Every row gives one point. The ring and each string are closed loops that go straight from each point to the next, and from the last back to the first. Before rounding, they use only three directions, however many columns there are. Count how often each string passes through the ring. Passing back the other way cancels.
In the rows, zero is written as 100.

Ring (9 x 4):
[96 69 111 112]
[131 81 111 116]
[144 97 115 119]
[139 113 122 121]
[113 122 127 119]
[74 117 121 115]
[51 104 113 112]
[46 86 108 109]
[66 72 109 109]
String (23 x 4):
[5 97 91 108]
[42 94 82 111]
[64 89 99 112]
[84 84 128 111]
[80 68 135 109]
[90 81 119 112]
[85 77 87 113]
[107 61 94 112]
[134 62 114 114]
[137 77 135 115]
[114 91 124 115]
[124 96 102 118]
[150 106 94 122]
[179 115 127 124]
[145 107 149 119]
[118 106 130 117]
[105 112 109 118]
[106 135 114 121]
[94 132 133 118]
[84 119 140 115]
[84 105 129 114]
[72 105 99 114]
[41 105 95 112]
Times through: 3

Ring (6 x 9):
[97 106 114 77 104 123 103 101 97]
[125 101 111 74 105 94 69 92 100]
[124 74 122 94 111 52 69 99 78]
[93 76 126 121 106 51 98 128 73]
[83 98 119 119 100 79 106 137 88]
[75 110 115 101 99 119 120 127 96]
String (31 x 9):
[91 103 116 100 101 98 102 120 94]
[77 95 121 101 104 106 121 120 84]
[65 102 119 97 103 128 136 121 87]
[68 113 115 88 101 143 133 118 96]
[84 125 108 81 97 145 114 114 109]
[81 109 115 77 104 142 122 104 96]
[85 97 119 75 108 132 120 97 87]
[104 120 107 66 101 140 95 96 110]
[116 125 103 71 98 125 77 100 117]
[113 112 109 84 100 103 79 107 106]
[137 130 99 59 98 121 54 88 125]
[132 122 102 72 98 104 57 98 118]
[109 98 115 91 104 88 84 107 94]
[109 78 122 88 111 77 89 97 78]
[132 73 121 79 114 61 65 84 79]
[141 79 118 82 110 53 51 87 86]
[134 92 113 90 105 59 54 101 95]
[112 94 116 96 104 76 80 111 92]
[106 77 123 100 109 64 88 108 77]
[101 54 133 108 116 43 96 106 57]
[102 28 143 123 122 5 95 109 37]
[95 55 134 115 115 41 102 114 57]
[88 49 137 122 116 36 109 118 51]
[89 61 132 130 110 33 102 131 61]
[94 90 120 125 101 55 92 137 85]
[96 100 116 113 99 75 92 130 93]
[92 87 121 105 105 80 102 119 82]
[79 79 126 113 107 77 117 124 72]
[73 91 123 117 103 87 121 133 80]
[83 85 124 106 107 87 114 120 78]
[91 105 115 102 100 97 101 123 95]
Times through: 3
String (25 x 9):
[134 121 103 55 102 125 62 81 117]
[127 121 103 74 98 107 63 100 116]
[107 98 115 92 104 89 86 109 93]
[116 76 122 83 112 76 84 91 78]
[142 83 116 77 110 61 51 84 89]
[139 65 123 88 114 37 54 87 75]
[128 75 121 99 109 42 62 102 80]
[114 84 120 103 106 57 76 112 84]
[96 71 127 104 111 65 101 111 70]
[93 46 137 120 117 31 104 115 49]
[95 54 134 127 113 24 96 124 57]
[101 74 125 123 106 39 87 127 74]
[104 90 119 108 103 66 86 121 87]
[95 71 127 108 110 61 101 114 70]
[96 32 143 126 121 11 102 114 39]
[109 34 140 120 120 6 87 107 43]
[123 70 124 104 110 37 67 105 75]
[111 97 115 96 103 79 80 111 93]
[110 82 121 93 109 72 85 103 81]
[126 79 120 80 112 70 70 88 83]
[145 112 104 65 102 94 46 85 113]
[134 123 102 70 98 106 56 95 119]
[106 98 115 89 104 92 88 107 93]
[101 86 121 88 109 91 98 101 82]
[112 93 117 69 110 109 90 85 90]
Times through: 5
